Each row is a point. The points of each table are mixes of a few directions, plus a little noise. Count the directions of each table, and those that both share. Where both have some left over, give the other angles between the two spaces (their principal angles), to ten degrees, smallest first.

First (4 x 2):
[[-54  -6]
 [-15  -1]
 [ 19   2]
 [ 49   5]]
Second (7 x 2):
[[ -1   0]
 [-20  -1]
 [-33  -3]
 [-47  -5]
 [ 60   6]
 [ 54   6]
 [-13  -2]]
Directions: first 1, second 1, shared 1

First (8 x 4):
[[ -3   6   1  11]
 [-25   0   6  52]
 [ 10  13  -1  -6]
 [ -3   8 -18 -16]
 [-17 -60  14  -4]
 [  2  13  -3   3]
 [ 13  18  -9 -20]
 [ 22   3   9 -20]]
Second (5 x 4):
[[  0  26 -15   0]
 [ 22  -1  25   1]
 [  7  -6  26  23]
 [-33 -30 -18   2]
 [  4  10 -18 -26]]
Directions: first 3, second 3, shared 3

First:
[[-12  60  10  10 -22  26]
 [ 11 -34  -2  -2   5 -22]
 [ -6  10  -2  -2   4  11]
 [  4  -8   1   1  -2  -7]
 [ -1  -3  -2  -2   5   2]
 [  4  -7   1   0  -1  -7]
 [  3  26  12  11 -24  -2]
 [  2 -18  -4  -4   9  -6]
 [ -5 -25 -13 -13  28   5]]
Second, 8 rows:
[[ 18  -1   2   8  -2   8]
 [  8 -11   7   9 -16  11]
 [-38   7  -9 -18  12  -2]
 [  7  -4   1   6  -3  24]
 [ 23   8   0   5   8 -24]
 [-26  12  -8 -18  16 -31]
 [ 30   4   2  10   5  -1]
 [-23 -15   5  -1 -21  14]]
Directions: first 2, second 3, shared 1; angles 80

First (9 x 8):
[[ -6 -33  -7 -19 -17 -19 -42  23]
 [  0  -6 -18  -3 -13  -8  -6   6]
 [  1  -7  -4  -9  -8  -7 -12   7]
 [ 17   5  -8 -13 -16  -9 -14   9]
 [-20  21   8  56  40  32  60 -34]
 [ -1  10 -18 -25 -15  -5  19  -5]
 [-12 -13  25 -26   7  -1 -11   3]
 [ -5  23 -10  50  21  22  47 -25]
 [ 25   0  32 -11   1  -5 -42  16]]
Second:
[[ -1   6   6  28  14   9  -2   1]
 [  4  26   0  59  18  15 -26  19]
 [-12   3  -6 -30  -8  -6  -2   7]
 [-17  29  -2  23  12  11 -23  24]
 [  6  27  -9  36   4   6 -31  25]
 [  2 -25   1 -46 -16 -12  24 -19]
 [ 47 -35  -5  -7 -22 -17  19 -29]
 [-20   8   2 -12   5   3   0   7]
 [ -9 -36  11 -51  -6  -8  44 -34]]
Directions: first 4, second 3, shared 2; angles 80

First (7 x 9):
[[ -6  -1   8  28   0 -29  26  -7 -10]
 [  0   0   1   4   0  -4   4  -1  -2]
 [ -3  -1   4  13   0 -14  13  -4  -4]
 [  0   0  -2  -3   0   3  -3   1   1]
 [ -1  -1   2   6   0  -6   6  -1  -2]
 [ 11   5 -17 -59  -1  60 -53  14  20]
 [ -2  -1   3  11   0 -11  10  -4  -4]]
Second (7 x 9):
[[ -1  -4   7  20   1 -19  20  -6  -4]
 [ 16 -11   1 -13   4  15  -4   0  19]
 [-25  22  -9   5  -8  -7 -11   6 -30]
 [  9  -9   6   7   4  -7  14  -5  10]
 [ 20 -13  -1 -26   5  27 -13   1  27]
 [ 12  -6  -3 -21   2  22 -14   2  16]
 [-30  21  -2  27  -7 -29   9   1 -39]]
Directions: first 1, second 2, shared 1
